Every row gives one point. The ring and each string are closed loops that go straight from each point to the next, and from the last back to the first. Before rounding, they use only three directions, however many columns there are. How many times does the string pass through the ring? Passing back the other way cancels.

Ring, 7 rows:
[[ 2.4 -0.3  5.8]
 [-1.0  3.9  5.5]
 [-3.6  6.3  1.2]
 [-5.0  2.9 -4.5]
 [-3.9 -1.8 -5.2]
 [-0.5 -5.7 -3.3]
 [ 3.8 -4.7  1.9]]
String:
[[ 3.5  4.1  0.9]
 [ 5.7  2.3  0.6]
 [ 8.2 -2.8  2.5]
 [ 5.7  0.1 -1.7]
 [ 0.7 -1.1  0.7]
 [ 3.6  0.1  1.0]
 [ 3.9  2.5  2.9]
 [-0.1  1.8  1.3]
 [-3.8  2.6  4.4]
 [-6.4  5.6  7.2]
 [-0.8  7.4  5.4]]
Times through: 1
String, 12 rows:
[[  2.5   6.1   1.6]
 [ -3.5   7.2   9.0]
 [ -3.7   3.4   8.9]
 [ -2.7  -0.4   8.0]
 [  0.2  -0.3   1.9]
 [  5.3   0.1  -0.3]
 [  6.3  -6.0   1.0]
 [  3.7 -10.1   2.6]
 [  0.2  -5.7   3.1]
 [  1.1  -1.4   1.5]
 [ -0.3  -1.6   4.6]
 [  2.7   3.0  -0.1]]
Times through: 2

Ring (7 x 6):
[[-1.5  2.0  1.0 -4.9  0.2  8.6]
 [-3.5  2.4  3.8 -2.0  0.9  5.5]
 [-2.1 -1.5  5.8  4.0  0.3 -2.8]
 [-1.2 -3.9  3.4  5.0 -1.0 -5.3]
 [-0.5 -5.3 -2.2  2.4 -2.8 -4.1]
 [ 0.9 -3.8 -4.1 -2.1 -2.7  1.9]
 [ 1.0 -1.0 -1.9 -4.6 -1.3  6.8]]
String:
[[ -3.7  -0.3  -7.8  -6.6  -2.7   6.8]
 [  0.5  -1.3   0.8  -1.7  -0.8   3.7]
 [  4.1  -1.3   4.4  -1.6   0.2   5.5]
 [  3.2   0.7   3.5  -4.4   0.5   9.2]
 [ -3.3   4.2  -2.6  -9.3  -0.1  13.5]
 [ -7.4   4.4  -5.3  -8.8  -0.8  11.3]
 [ -1.4  -0.3   1.3  -1.5  -0.4   3.5]
 [  0.4  -0.3   4.3  -0.5   0.4   3.6]
 [ -5.9   2.3  -1.0  -3.7  -0.4   5.7]
 [ -9.2   5.0   0.0  -4.5   0.6   7.3]
 [ -9.0   5.1   3.4  -2.3   1.4   5.6]
 [  0.0   0.2   9.0   2.5   1.6   1.2]
 [  1.3  -1.7   5.7   1.9   0.3   0.6]
 [ -4.1  -0.4   1.4   0.6  -0.5   0.3]
 [ -7.5  -0.2   1.4   2.6  -0.6  -2.9]
 [ -4.7  -2.3   5.6   6.7  -0.1  -7.0]
 [  1.4  -3.9   8.1   6.6   0.2  -5.5]
 [  2.0  -3.8   6.3   4.7  -0.1  -3.4]
 [ -2.2  -2.3   0.0   0.8  -1.4  -0.7]
 [ -4.4  -4.5  -3.5   2.9  -2.9  -5.7]
 [ -3.9  -6.9  -5.6   4.3  -4.2  -8.9]
 [  2.0  -6.9   0.4   4.7  -2.5  -6.4]
 [  3.4  -3.7   4.8   2.6  -0.4  -0.8]
 [ -0.4  -2.3   0.6   0.1  -1.2   0.8]
 [ -4.3  -3.3  -8.6  -2.7  -3.8   0.4]
 [ -2.1  -4.6 -10.4  -3.5  -4.6   0.9]
 [  4.7  -5.3  -1.9  -1.1  -2.5   1.6]
 [  2.7  -3.8  -4.1  -3.4  -2.6   4.0]
 [ -0.8  -1.8  -7.7  -6.3  -3.1   6.6]]
Times through: 2
String:
[[  1.1  -6.4  -3.3   2.0  -3.3  -4.0]
 [ -2.2  -7.4  -6.9   3.0  -4.6  -7.4]
 [  2.2  -5.9   3.0   5.0  -1.6  -5.5]
 [  3.1  -4.1   6.0   4.1  -0.3  -2.6]
 [  1.2  -5.6   7.1   8.4  -0.5  -8.7]
 [ -4.5  -3.6   3.9   7.2  -0.9  -8.6]
 [ -0.6  -3.2   9.7   8.1   0.8  -7.0]
 [  3.0  -2.8   9.1   4.7   0.9  -2.0]
 [ -0.1  -1.8   3.0   1.0  -0.4   0.6]
 [ -5.6  -0.7   2.2   2.7  -0.5  -2.6]
 [ -6.1  -1.1   1.4   2.9  -0.8  -3.3]
 [ -2.9  -1.8   1.4   1.7  -0.9  -1.4]
 [  1.9  -2.7   5.0   2.3  -0.1  -0.3]
 [  3.9  -4.4   7.7   5.1   0.1  -3.3]
 [ -0.3  -3.2   1.4   1.9  -1.2  -1.6]
 [  4.3  -5.2   5.5   4.4  -0.7  -3.3]
 [  4.1  -5.2   3.9   3.5  -1.0  -2.6]
 [  2.4  -3.4   3.3   1.6  -0.7  -0.2]
 [ -2.2  -3.2  -4.9  -1.4  -2.8   0.3]
 [ -3.4  -4.6 -11.2  -3.2  -4.8   0.0]
 [ -2.5  -3.0  -5.6  -2.0  -3.0   0.9]
 [  0.1  -2.7   0.2   0.0  -1.4   0.8]
 [  5.0  -5.1   3.9   2.8  -1.0  -1.5]]
Times through: 0

Ring, 7 rows:
[[-0.2 -4.7 -1.7 -5.9  2.8 -3.2 -3.3  2.4  8.4]
 [-4.7 -2.5 -1.0 -1.4  2.0 -0.8 -0.1  3.0  8.3]
 [-5.6 -2.7  0.1 -0.9 -0.2 -0.2  3.4  2.9  5.5]
 [-4.1 -4.6  1.7 -3.0 -3.8 -0.7  7.8  2.3  0.0]
 [-0.5 -0.9  0.5 -3.7 -4.3 -4.3  9.2  0.4 -5.8]
 [ 1.4  1.3 -1.2 -4.0 -1.9 -6.2  6.1 -0.2 -4.8]
 [ 1.9 -1.7 -1.9 -5.9  0.8 -5.6  0.4  0.8  1.6]]
String, 26 rows:
[[ -5.3  -9.3   2.4  -4.4  -2.7   1.6   4.5   3.9   6.1]
 [ -6.3  -9.3   3.3  -3.7  -4.5   2.2   7.5   3.8   3.7]
 [ -5.8  -8.1   3.6  -3.5  -5.8   1.5   9.9   3.2   0.4]
 [ -4.4  -1.4   1.3  -1.1  -4.2  -1.5   9.8   1.6  -2.8]
 [ -2.8   0.6  -0.4  -1.2  -1.8  -3.1   6.6   1.1  -1.5]
 [ -2.5   0.7  -0.2  -1.4  -2.5  -3.4   7.7   0.8  -2.9]
 [ -1.2  -4.0   0.3  -4.7  -1.9  -2.8   4.5   1.7   0.9]
 [  0.0  -4.8   1.2  -6.0  -4.3  -3.4   7.5   1.2  -3.3]
 [  1.4  -0.6   0.7  -5.0  -5.5  -5.8  10.7  -0.4  -9.3]
 [  0.5   5.5  -1.5  -1.2  -2.8  -6.9   9.3  -1.1  -8.8]
 [ -1.2   3.2  -1.7  -1.2  -0.7  -5.1   5.6   0.2  -2.7]
 [  0.7   5.3  -2.5  -1.5  -0.6  -7.0   5.9  -0.8  -5.3]
 [ -0.7  -0.3  -1.2  -3.3  -0.4  -4.3   3.6   0.9   0.1]
 [  1.1  -5.6  -0.3  -7.3  -0.7  -3.9   1.4   1.7   2.5]
 [  4.0  -7.1  -1.2 -10.1   1.0  -5.4  -2.4   1.6   4.5]
 [  2.8  -1.5  -3.1  -6.5   3.3  -6.2  -3.5   1.0   4.9]
 [  1.9  -3.2  -2.9  -6.6   4.0  -5.0  -4.9   1.7   7.8]
 [ -1.4   1.4  -2.5  -1.9   2.3  -4.3   0.2   1.2   3.8]
 [ -0.9  -5.1  -0.6  -5.5   0.7  -2.6  -0.1   2.4   5.8]
 [ -0.9  -8.5  -0.4  -7.1   1.7  -1.5  -2.9   3.3   9.8]
 [ -1.9  -4.3  -0.6  -4.4   0.6  -2.2   0.7   2.4   5.5]
 [ -3.1  -6.9  -0.5  -4.8   2.0  -0.5  -2.2   3.6  10.5]
 [ -7.0   0.0  -2.1   1.6   4.2   0.1  -1.9   3.4  11.5]
 [ -6.9   3.6  -2.1   3.3   2.5  -1.1   2.1   2.2   6.1]
 [ -3.0   0.1  -1.0  -1.4  -0.1  -2.8   3.8   1.5   1.9]
 [ -2.9  -8.0   1.2  -5.5  -1.4  -0.4   2.5   3.2   5.6]]
Times through: 4
